Each point is reached from the start by the listed moves, each made once or not at all, plus a little noise. Say if it took an odd or an even number of moves. Then give how often each move was made.

Moves:
(1): [  6  37 -28 -42  -8]
(2): [-60 -18  23  -4  43]
Start: [ 18   0   5  12 -11]
Points:
[ 25  38 -23 -28 -18] => odd (1, 0)
[-39  20  -3 -30  24] => even (1, 1)

Moves:
(1): [ 1  1  6 12  1  1  4  4 -8  1 -6 -6]
(2): [ 17  -7  13 -10  -1   5  10  -1   8  15  -9 -10]
(3): [  5 -10  -7   4   1   5   7   8   8  10 -10   9]
(4): [-33   4  15  -3  25 -13 -17  18  -1  -1  12 -11]
(5): [-6 -3 -9 -5  0  6 11 -2 -1 -3 -1 -6]
(6): [ -8  -2   2   7  10  -2 -24  -3  -2  -2  -5 -16]
(7): [-25  17  -3  -4   9 -13 -11 -10 -21   0 -13  12]
(8): [ -4  13   0  12  11  -4   5 -15   9   4  -9   7]
(9): [-11   8  -6   8   8 -15 -10   3 -13  12  10 -13]
Start: [  7   6  -9  14   2  21  -9  -6 -16  -1   3  -7]
Points:
[ -3  -8  11   5  25  17 -10  17  -1  23  -4 -17] => odd (0, 1, 1, 1, 0, 0, 0, 0, 0)
[-44  18  -2  26  49   7 -36  -6  -9  -3  -1 -35] => even (0, 0, 0, 1, 1, 1, 0, 1, 0)
[-60  35   2  27  43 -17 -43   9 -59  11   6 -23] => even (1, 0, 0, 1, 0, 0, 1, 0, 1)
[-15   0  17   6  24  19  -4  11 -18  11   0 -39] => even (1, 1, 0, 1, 1, 0, 0, 0, 0)
[ 14  11  -4  43  18  16   7  -9 -11  39 -20 -19] => odd (1, 1, 1, 0, 0, 0, 0, 1, 1)
[-23  21 -22  34  19   1 -18   0 -51  21 -17  -5] => even (1, 0, 1, 0, 0, 0, 1, 0, 1)
[-30  25  21  42  54  -6 -43   0 -23  28  -3 -55] => even (1, 1, 0, 1, 0, 1, 0, 1, 1)

Moves:
(1): [-1  1 -5  3 -6 -8 -1  0  0 -2 -4 -2  4 -1  7 -9 -2  4  6  8 -5 -3  8 -7
 -2 -4]
(2): [ -3  -2   2  -5  -4   0   3  -4   1   0   0   4   3  -6 -14  17   1   1
  -4 -10  -6   0   0   1   3   6]
(3): [-5  2 10  1 -1 -8  1 -3  1  0  1  3  3  1  0 -2 -1 -6 -8  0 -3  3  2  5
 -4  3]
(4): [  2   2 -10  -4  -8  -8  -2  -2   5 -19 -19   7   7  -5  -4 -13  10   5
   0   0   5  10   1   5   1   0]
(5): [ -7  -3  -2   4  -2  -2 -10   4  -2   0   5   3  -6  -4   3   2   2  -1
   0  -1  -1   1  -3  -3   4  -2]
(6): [ 4 -4  4 -1 -6  8 -3  2  3 -4  6 -2  2 -2  6  6 -6 -5 -4 -1 -3  9  7 10
 -4  8]
(7): [  0  -6   4  15   5   2 -11  -1   7   4  -3   2   4  -4   1  -1   2  -8
   0   2  -3   6  -2   7   5  -2]
(8): [ 2 -4  1  4 -8  6  0 -4  7  7 -2  4 10  5  5  3  7  1 -2 -9  1 -1 -6 -3
  8  6]
(9): [-4  0  0 -1 -6  1 -2 -4 11  3  3  4 -3  0 -5  1  2  0 -9  2  1  4  2 -1
  1  0]
(10): [-14  -6  -5  -9  -3   7  11   3  -6 -12   4  16 -11   3  -4  11  -4 -12
  11   0  -8  -2  15   1  -6   5]
(11): [ 3  1 -5 -1  4  6  6  7 -1  2 -4 -6 -3 -1  3  3 -1  1 -8  0  6 -6  7  8
 -1  4]
(12): [-11  -3  15   4   9  13   2   0  -6  -1   1  -1   0  -3   0  10   7   6
  -2  -8   0  -5  -7  -8   8  -4]
(13): [  1   6   2 -13  -3  -7  -4  -1  -3  -7   0  -4   2   2  -8  -4   1  -8
  -1   0   3   1  11  -5  -9  10]
(14): [ -9  -2   6   0   4   3  -1  -1  -1  -8  -1  -1   2   5   8   2 -13 -10
   6   2  -5   7   8  -3  15   0]
(15): [ 4 -2  1  4 -8  9 -4 -6 -4  3 -2 -4 -4  4  1 -5 -5  3 -6  5 -2  3 -1  5
 -3  3]
(16): [  0   2  -8   1   1   8   2   0  -2   7   6  -1  -9 -11   1  -5   4   3
  10  -7   3   0   2   2  -5   4]
(17): [  6  -4   6 -13   1   1   5   1   3   7  -7   5   9  -5  -7  -5   7   5
 -10   8   0   4  -5   3   4   3]
(18): [ -2  -6  11  -7  12 -12   1  -2  -5  -3   1  -3   9   8  -7  -1   0   8
  -8  -3 -18   0   2   4  11   3]
(19): [  3 -11  -1  -5   6 -15   3  -8   5 -15  -3  11   6   5 -11   5  -1  -4
 -11   5   5   4   5  -9   0   2]
(20): [ 13   2   0   1  -2  -8   5   9  -7   1  -5 -20  -2   0   4 -15  -2  -5
  -4  -4  -1   8   6  -6  -2  -4]
(21): [ -4  -7  10   7   2   7  -2  -1  -6   0   6 -14   4   6   8  14   5  -2
   0   8   0   5   2   9   5   5]
(22): [-11  -3  -6  -2  -3   1   3   4   6  -3   2  -2   3  -5   4  -1   1  -3
   2   2  -4  -5 -12   4  -1  -2]
(23): [ -4  -4   9   2 -12   0   1  -2   2  -2   6   8   4  -2  -2   3   1  -5
  -3   1   4  -1   6  18   9  -4]
(24): [ -7  -3  -3   0   4   9  -6  -8  -2   8   5  -5  -7  -7  17   6   4  -5
  11  -1  -1  -8   0  -3  10 -16]
Start: [  4   5  -1   1   8   2   8 -12  -3   4  -3  -6   4   3   0  -5   1  10
  -2  15   7  -6  -8   4   3   3]
Points:
[-21 -13   1 -20 -19   9  -1 -30  -7 -17  -3   8   8   5 -25  16  22   9
 -11  -1 -15  15  17  17  12  44] => odd (0, 1, 0, 1, 1, 0, 0, 1, 1, 1, 0, 0, 1, 0, 1, 1, 0, 1, 0, 0, 1, 0, 0, 0)
[-22 -44  17   1 -20  19 -10 -36   8  -6  11  20   9 -11   1  40   5 -18
 -21  40 -13  16  25  33  29   6] => odd (1, 1, 0, 0, 1, 1, 1, 0, 1, 1, 0, 0, 0, 0, 1, 0, 1, 0, 1, 0, 1, 0, 1, 1)
[-42 -21  26  19   6  31  16 -14 -15   8  19 -15  -4 -27  15  32  17 -27
  11  -2 -13  -5   5  33  26  -4] => odd (0, 1, 1, 0, 0, 0, 1, 0, 0, 1, 0, 1, 0, 0, 0, 1, 0, 0, 0, 1, 1, 1, 1, 1)
[-24 -26  34  13  -6  19  11 -12 -14 -24   0 -16  15  -8  10  -4  12 -11
 -15  10 -22  24  13  60  17  16] => odd (0, 0, 1, 1, 0, 1, 1, 0, 0, 1, 0, 1, 0, 0, 1, 1, 0, 1, 0, 1, 1, 1, 1, 0)
